Each row is a point. To make a cloud, some directions were put in groups of two or more. Within a group, all points are equally far from the middle, so they leave a hole (a ring in 2 directions, a hollow ball in 3). The other directions are filled evenly. Then the cloud was stretched, turned, moved and blurred a little. Count the holes, and give their numbers of directions, smallest first.
In the rows, 128 means zero.

Cloud:
[[150  81]
 [174 139]
 [107  65]
 [113  63]
 [ 97  66]
 [ 95  67]
 [ 83  73]
 [ 61 122]
 [171 141]
 [166 105]
 [172 145]
 [ 86 179]
 [ 62 139]
 [166 104]]
Holes: 1 (2)

Cloud (14 x 2):
[[ 75 138]
 [ 75 140]
 [185 143]
 [181  90]
 [118 199]
 [102  82]
 [153  70]
 [ 75 146]
 [100  84]
 [187 111]
 [169  78]
 [125 199]
 [123  71]
 [ 92  96]]
Holes: 1 (2)

Cloud:
[[ 96  97  58]
 [150  75 104]
 [200 117  83]
 [151  87  70]
 [210 111 133]
 [ 67 107  74]
 [212 130  97]
 [ 71 136  88]
 [158  77 125]
 [143  90 183]
 [ 86 154 104]
 [147 175 123]
 [172  88 154]
 [121 165 188]
 [119 165 186]
 [186 170 114]
 [ 77 138  84]
 [168 163 194]
 [ 93 124  61]
 [ 85 157 168]
 [195 110 170]]
Holes: 1 (3)

Cloud (31 x 4):
[[148  93 156  95]
 [ 51 139 126 163]
 [ 33 152 131 118]
 [181 149 146 122]
 [ 68  99  99  62]
 [156 184 141 121]
 [101 171  69 115]
 [ 72 162 181  99]
 [184 120 138  79]
 [142 158 154  60]
 [139 142  70 167]
 [130  81  48 133]
 [ 98 179  89 100]
 [ 93 126  98  50]
 [146  83 147 123]
 [ 88 120 135  46]
 [ 82 106 128 183]
 [ 92 107 195  75]
 [ 57 151 149  70]
 [121 155  37 122]
 [199  93  78  78]
 [175  85  50 129]
 [161 106  41 152]
 [ 26 123 136  72]
 [137 153 163  66]
 [101 111 130 179]
 [126  76  90 159]
 [121 103 135 171]
 [ 48 147 127  77]
 [106  92  68 162]
 [121 174  60 132]]
Holes: 1 (3)

Cloud, 30 rows:
[[ 67  32 149 155]
 [139  78 131 156]
 [ 99  99 205 147]
 [ 82 165 104  99]
 [114 114 191 174]
 [154  85 170 121]
 [140  87  91 122]
 [130  48 170  99]
 [ 75  92  98 116]
 [ 45  73  80 115]
 [ 87 111  64 185]
 [128  95 113 165]
 [111  38 172 176]
 [ 78  53 209 135]
 [130  95 137 207]
 [ 79 159 143 101]
 [134 156  73  80]
 [106 150 115  75]
 [120 136 156 194]
 [108 120 117  36]
 [191 120  85 135]
 [151  98  79 105]
 [ 60 123 184  98]
 [121 159 165 202]
 [136 145  89 139]
 [ 53  78 109 104]
 [ 76 120 138 137]
 [204 143 167 131]
 [113 105 224 191]
 [ 89 157 162  85]]
Holes: 0

Cloud, 52 rows:
[[137 150  88 129  85 120]
 [ 83 199 139  87  87 158]
 [191 177 148  86 119 112]
 [142  88 100  67 162 115]
 [ 82 156 200 132  82 105]
 [103 132 174  89 167  74]
 [102 189 122  43 112 119]
 [169 157 121  49 116 121]
 [128 175 180 115  77 150]
 [108 111 111 143 105  80]
 [ 58 161 115  67 118  75]
 [ 90 200 158 134 171  74]
 [165 145  75  60 136  62]
 [148 155 179  76 156 101]
 [111 158 109  92 109 216]
 [169 171 169  85 146 121]
 [112  73 186  78 120 196]
 [ 65 127  95  52  91  64]
 [168 141 205 135 148 129]
 [150  77 174  42  86  81]
 [ 96 161  81  42 116  91]
 [161 133 163  85  59 156]
 [142 113 191  63 111 158]
 [105 175 196  41  71  92]
 [135 208 171 101 110  35]
 [ 40 110 160 127 125 130]
 [108 137 124 132  72 139]
 [132 214 153 126 136 145]
 [146 191 109  87 184 121]
 [110  94 102  89  59 144]
 [ 66  85  86  88 136 140]
 [ 87 183 127  56 171 165]
 [105 206 155  91  84  42]
 [182 135 175 104 128 144]
 [168 102 169 114 142 160]
 [129  71 185  53  95 108]
 [106 194 148  72 159 168]
 [ 94 144 108  25 146 130]
 [136 152 166  95  50 160]
 [ 79  54 164  58  89 102]
 [150 173 133  67 154 139]
 [138 158  71  71 153  71]
 [104 180 178 140 107  29]
 [ 92  79 132 113  91 106]
 [129 158 173 145 105 173]
 [152  91 123  49 137 108]
 [ 59 194 152  62  86 108]
 [ 65 136 197 106 130  86]
 [ 89 124 118  59 197 128]
 [149  80 159 105 126 167]
 [ 81  79 177  79  63  60]
 [115 187 159 114  57 126]]
Holes: 1 (4)

Cloud, 48 rows:
[[103 190 149 117 133 218]
 [168  84 102 180 127 107]
 [ 83 125 105  41 161 147]
 [201 113 168 186  92 118]
 [114 122 200 213 136 124]
 [189 174 190 157 176  96]
 [ 80 103 117 140 147 175]
 [143  61 145 125  84  98]
 [112 192 154 175 194 179]
 [103 127 203 211 148 118]
 [122 138 108 143 109 137]
 [126  93  70 137 162 122]
 [ 89 187  78 138 132 207]
 [161 140 126 156 189 167]
 [178  83 142 122 122 170]
 [184 158 113 133 130  92]
 [136 194 132  91 201 156]
 [150 153 172  96 114 143]
 [180  87 113 174 109  89]
 [108 175 195 164 161  75]
 [135 170 156 218  97 105]
 [141  94 197 214 129 123]
 [ 69 106 167 135 188 182]
 [ 58 144 111  88 149 138]
 [174 103 139 145 117 151]
 [174 129 134  24 119 167]
 [110  51 184 208 168 126]
 [178  92  91 136 103  97]
 [123 169  84  61 191 134]
 [148 181 165 190 171 112]
 [189 151 105 184 128 146]
 [115  83 173 237 177 103]
 [168 108 142  63 126  94]
 [143 191 151 106 121 199]
 [164  80 187 188 140  99]
 [ 59  57  74 109 116 179]
 [126  90 170 221 144 102]
 [107  85 153 119  70 117]
 [111 105 140 190 213 121]
 [ 97 185 206 230 182 124]
 [ 76 149 126  75 157  68]
 [220  66 180 151  85 103]
 [148 107 150 162 175 161]
 [111 132 125 180 161  64]
 [167 240 134  67 118 136]
 [157  69  99 105 183 144]
 [ 99 181 169 199 134 155]
 [142 111 154  74  95 148]]
Holes: 0

Cloud, 82 rows:
[[181 119 193 129 172 132 183  98]
 [110 124 117 177  86  56  75  88]
 [114 137  86 182  77  43 128 114]
 [ 58 109 113 170  50 131 129 104]
 [ 60 140  96 160 157 100 188 125]
 [ 92  95 162  47  65  90 103 117]
 [ 60  56 183  75 168 140 124 123]
 [106  83 175 174 141  79 151 149]
 [133  67 167 133  80 173 120 175]
 [194 160 185  79  50 138 183 112]
 [ 45 103 111 140  60 144 108  97]
 [132 129 149  29  90 101  86 111]
 [ 89 216 102 109 200  96 104 116]
 [ 62  99 156 112 185 124 100  66]
 [152 144 160  55 162 164 207 113]
 [164 160 187 129  86 181 167 137]
 [ 96 114 184  99  75  73 110 134]
 [103  43 115  96 141  73 166 158]
 [159 119 164  32 158 116 122  86]
 [110 160 140  44  87 160 140 196]
 [134 151 149  93 186  93 163 203]
 [ 51 133 143  97  65 145 108  99]
 [163 175 178  96  73  98 228 139]
 [164 188 191 104 131  95 108  90]
 [101  74 149 155 179  81 145 172]
 [188 147 147  59  38 103 204 156]
 [144 137  86 175 187 116 146  91]
 [162 193 102 156 122 123 124 151]
 [ 54 130 130 188 134 124 158 153]
 [141 222 128 112 111 154 137 134]
 [ 90  68 163  85 139 187  85 129]
 [127 137 162 177 150 149  83 160]
 [148 132 149 127  73  82  77  74]
 [173 136 188 121 189 134 147  82]
 [ 66 133  90 191 104  69 121 137]
 [127  99 179  67 200 117  91 104]
 [142 102 182  75  79 102 128 199]
 [ 95 101  76 118 131 133  49 109]
 [111 157 219 108 149 149 117 149]
 [ 76 152 101  62 148  99 164  68]
 [150  80 134 166 175 142 175 123]
 [ 63  82 104 142 197 117  61  91]
 [152  70 189  16  80 136 177 183]
 [126 207 104 156 150 113 180  86]
 [117 154 108 115 206 171 132 112]
 [ 99  57  94 115  99 153 159 183]
 [118 113 121 143 108 158  51 137]
 [131  81 161  14  63 121 205 183]
 [109 133 130 158 209 138  87  65]
 [119 104 175  60 167 202 150 134]
 [196 132 203 106 166 105 191 119]
 [111 119 173  74 162  69 192 184]
 [188  80 134  55 120  94 192 141]
 [ 49 200 142  91 149 100 124 143]
 [129 173  88 178 118  43  95  90]
 [125  91  96  56  78 115 206 172]
 [129  96 107 127 144 174 188 121]
 [141 101 156  89  55 189 201 134]
 [133 115 101 177 188  86 106  56]
 [ 84 153 157 100  80 166 171 195]
 [ 78  90 119  35  72  72 124 143]
 [175 115 188  54 194 120 136 122]
 [ 42 105  99  54 145 159 117 173]
 [127 143  81  93  93 158 159  84]
 [141 143 104 169  74 151  98  74]
 [ 38 120 142  75 178 142 180 161]
 [106 114 159  87  60 115  96  66]
 [119  80 129 169  64 146 147 179]
 [161 152 155  81  32  79 214 135]
 [ 49 141  77 170 170  90 148  91]
 [ 98 163 161  97 148  40 114 104]
 [101 112 218 122 121 114 150 162]
 [ 53 192 153  98 139  91 140 110]
 [116 223  89 142 113  82 146  90]
 [160  68  99  79  81  94 188 156]
 [ 65  23 105 131 103 115 113 131]
 [181 128 186 110 166  86 172 178]
 [105  68  77 150 111 107 100  57]
 [154 160 204 107 191 115 108 103]
 [149  91  70 155  65 119 135  95]
 [ 39  71  70 118 101 130 144 128]
 [ 84 121 185 126 147  71 143  90]]
Holes: 3 (2, 3, 3)

Cloud:
[[123 203 154 160  95 130 225 153  94]
 [125 122  94 141 221 123  74  91 137]
 [193 176 133  97 127 118 206 179  85]
 [103 114  65 176 134 123 172  83 189]
 [ 61 193  84 162  94 111 152  82 110]
 [176 174 169 153 225 128  68 107 130]
 [128 117 205 143 152 138  37  60 130]
 [153 149 181 117 190  95 144 114  49]
 [184 183 146  80  92 135 184 136 196]
 [ 74 127 111 169 186 150 186 150  88]
 [ 88  41  98  63 106  85 168 131 117]
 [ 88 105 108  63  56 129  82  67 118]
 [194 109  59  53 123 143 130 147 119]
 [167 177 218 145  97 123  94 101 147]
 [122 213 196 175 122 127 186 110 139]
 [181 204  46  89 101 133 166 180 137]
 [139 133 127  71 209 143  49  97 122]
 [112  81 165 106 146 100 116  27 155]
 [166 175  57 121 116 112 207  91 131]
 [152 137 204 190 184 120 188  70 127]
 [139 125 198 106 193  91 141  70  86]
 [101  96 136  71 100 175 202 121 171]
 [171 168  69 115 128 144 179 226  95]
 [ 58 151 112  65 148  91 149 138 129]
 [115  62 125 152  73  84 199 120 100]
 [191  68 125 168 124 135 108 174 145]
 [128 198 144  85  73 175 129 168  77]
 [152 120 122  75 237 142 124 117 144]
 [ 60  96 157  81 110 149 102 163 112]
 [ 82 129  97 110 172 141  84 148  25]
 [124 204  71 123  85 112 135  94  88]
 [140 225  89 121  62 177 153 106  96]
 [106 135 172  73 151 156 208 151  60]
 [154 125 208 108 148 146 188 105  44]
 [126 109  94 131 203  86  72 128 148]
 [162  52 125  92  72 126 121  85 188]
 [124 159 130  62 179 179  89  85  82]
 [148 152 137  29 140 133  66 107 107]
 [189 120  31  96 109 149 117 172 143]
 [ 62 128 162 143 165  97  54  88  79]
 [109 153 105  98 152  77 192 167 105]
 [114 147 142 148 214 109 135 191 101]
 [105  76 155 114 159 182  94  88  85]
 [137 142 146 102 134 162  69  35 153]
 [117  89  87 146  31  95 149 110 105]
 [117  58 161 124  80 172 116  78  91]
 [179 139  42  96 119 146 202 118 110]
 [143 185  74 131 121 180 207 178  74]
 [ 90 138  66 100  94 100 147  65  98]
 [217 196 127 147 141 123  90 119 102]
 [ 59 135 126  98  92 176 143  68 166]
 [136 191 150 116 234 145 165 159 133]
 [128 129 109 126 148  88  90 160  38]
 [165  75 147  82 128 150 136  47 176]
 [126 135 167  92 146 186 197  86 173]
 [128 208 120 121 173 149  37 145 134]
 [127 171 181 139 174 125 246 119  97]
 [127 178  47 119 169 135 182 153 194]
 [176 160 177 136 157 160 137 196 138]
 [178 137 117 125 159  91 119 176 177]
 [ 95 152  85 160  82 138 173 102 207]
 [ 81 100 192 134 175 164 109  74  74]
 [160 182 176 183 182 140 163 104  49]
 [106  95 143  90  73  97  81 106  58]
 [158 181 124 193 154 128  62 162  73]
 [139  70 158 177 178 140  96 137 152]
 [140  60 143 146 124 109 132 144 194]
 [167 117  39 155  91 155  97 133 125]
 [129 152 159 146 142 192 173 111 172]
 [117 217 122 122  65 182 135 141 145]
 [134  42 126  76 102 133 130  50 147]
 [146  98 197 120 120 176 130 100  47]
 [ 35 117  83 107  75 125 162  67 100]
 [191 134 160 170 151 113 217 155 156]
 [120  88 138 103  38 154 181 172 107]
 [101  76 186  78  46 131 143  79 146]
 [108 148  47 117 216 115 140 163 101]
 [179 140 206  55 117 135 118 151 118]
 [ 63 200 151 158 133 102 136 132  89]
 [ 89  67 126 133 172 154 199  85 110]
 [ 80 169  77  66 174 155 153  71 138]
 [ 90  51 136 105 132 152 189  81 175]
 [210  95 118 157 128  97 129 162 158]
 [121  94  82  99  83 168  83  75 101]
 [156  83  77 103 140 111  93 138  58]
 [104 127 181  57 178 125  71 153  85]
 [ 81  73 182 136 134 116 191  92 166]
 [ 92 160 112 147  47 145 172 168  70]
 [192 103  62 123 117 103 149 194 117]
 [141 123  96  94 240 132 128 120 148]
 [115  77  77  20 115 107 137 148 124]
 [157 174 106  77 127 196 173 168 161]
 [ 55 117  83 130 123 132 185  90 192]
 [142 203 146 173 170 140  36 121 117]
 [173 199 132  54 138 147  70 134 143]
 [151  71 127 135  83  99 211 169  96]
 [190  32 144 112 107 140 142 130  97]
 [223 101 121  95 158 149 127 162 163]
 [127 214 187  84 150 170 132  63 154]
 [ 64  88 138  80 101 101  62  79  87]
 [ 79 186 168 193 123 114 140 130  85]]
Holes: 2 (3, 6)

Cloud, 89 rows:
[[119 130 117 198 121 106 181 108 118]
 [124 136  88 133 208 173 145 130 125]
 [202  82  75 159 163 249 172 155 165]
 [150 153 105 163  46 159 127 114 130]
 [131 106  77 176 148 183 167 114 102]
 [186  94 153 145 167 195 124 112  95]
 [ 79 126 112 104  96 118 156 145 204]
 [185  76  78 168 124 161 174 111 173]
 [124 150 161  61 126  52 133 120  96]
 [ 91 146 135  93 126 103 125 168  87]
 [ 91  81  82  80 163 126 133 137 176]
 [135 141 117 161 188 172 129 122 163]
 [186  94 110  58 128 157 111 139 131]
 [116 100 105 144 109  85 131  46 140]
 [148  90 152 178 127  98 149  84 160]
 [134  98 153 105  75  79 129 149 135]
 [129  90 138  98  76  60 105  90 150]
 [ 58 151 147  81 104  96 122 139 122]
 [209 102 119 141 151 193 175 101 151]
 [ 81 112 127 120 152 139 188  78 114]
 [139 152  95 128  54 155 116 132 120]
 [134  97 127 112 191 183 140 128 113]
 [167 124 152  98  77 130  84 156 145]
 [113 155  84 112  86 137 140  63 113]
 [104 110 171  65 156 159  97 169 117]
 [186 128  90 101 133 204 168 180 139]
 [114  92 186 136 123  84 152 131  91]
 [100 143 158 137 127  95 100 134 145]
 [145  79  79 131 150 143 139 134  65]
 [ 93  84 116 114 114 140 148 112  88]
 [149  95  69 152 126 123 215 115 174]
 [103 128 103 192 138 167 134 106 139]
 [134  60 151  85  96 130 163 134 132]
 [146 170 139 110  99 118 136 117 117]
 [112 105 137 173  97 132 182  45 147]
 [196 100 141  99  92 129  89 180 128]
 [202 103 122 118 145 151 169 110 143]
 [132 102  89 213  83 178 197 134 155]
 [218  77  68 186 132 203 185 113 147]
 [138 111  67 147 152 174 161  59 173]
 [109 139 132  52  79  71  97 131 157]
 [127 108 103 119 143 195 159 157  90]
 [158  98 168  97 155 111 146 124  95]
 [128  88 130 104 208 136 169 122 161]
 [230 134 112 154 118 227 172 153 138]
 [109  95 161 112  63  41  82  84  90]
 [144 117  29  96 111 183 138  81 136]
 [131  64  79 116 143 169 133 188 178]
 [149 135 144  90 124 161 101 144 139]
 [116 117  75 170 135 187 138 113 121]
 [192 103  29 163 118 185 156 101 199]
 [102 143 185 144  73 128 104 104 111]
 [158 133  78 154 150 103 107  55 170]
 [154 180  97 123 111  91 143 132 123]
 [162 131 116 137 208 157 171 184  96]
 [135 147 166 128  79 189 153 106 124]
 [139 117  72 142  91  82 150  63 107]
 [ 86 102 144 170 148 204 142  98 164]
 [177 110 135 176  79 148 178 169 136]
 [160 118 140 144 194 175 150 218  90]
 [100 124 100 104 151 137  74 130  89]
 [142 152  90  81 163 143 126 136 117]
 [115  88  72 187 166 205 184 139 121]
 [ 87 118 150 127 146 163  91 173  82]
 [ 84 145 106 190 147  95 147 103 137]
 [131  85  92 152  93 132  78 147 135]
 [140  72 105 107 109 139 133 190 177]
 [152  70  49 157 114 191 164 124 125]
 [ 55 152 147  41 124  73 109 152 119]
 [162 104 102 165 109 186 109 111 184]
 [158 140  88 104 134 160 225 158 142]
 [ 67 122  94 118 108 141 147  96 191]
 [165 126  89 149 177 125 124  32 163]
 [142  98  74 157 216 191 173 132 168]
 [115  68 156 105 190 163  91 177 137]
 [134 119 187 145 113 125 179 163 167]
 [132  69  44 135 115 178 182 127 141]
 [191 114 117  80  98 157 138 184 138]
 [199  84 110 124 154 165  90 126 137]
 [116  92 122 124  95 175 186  73 132]
 [183 150  82 157 118 209 130 134 109]
 [144 114 153 148 114 131 151 173 178]
 [115 151  88 146 143 158 223 112 124]
 [ 89  79 125 106  84 142 124 216 172]
 [156  96 116 107 145 188 114 110 163]
 [122 116 140 119 163 191 129 129 104]
 [163  70 118 165 115 184 220 163 158]
 [124 159 102  75  77  84 116  96  76]
 [173 107  70 134 153 172 185  54 171]]
Holes: 1 (4)
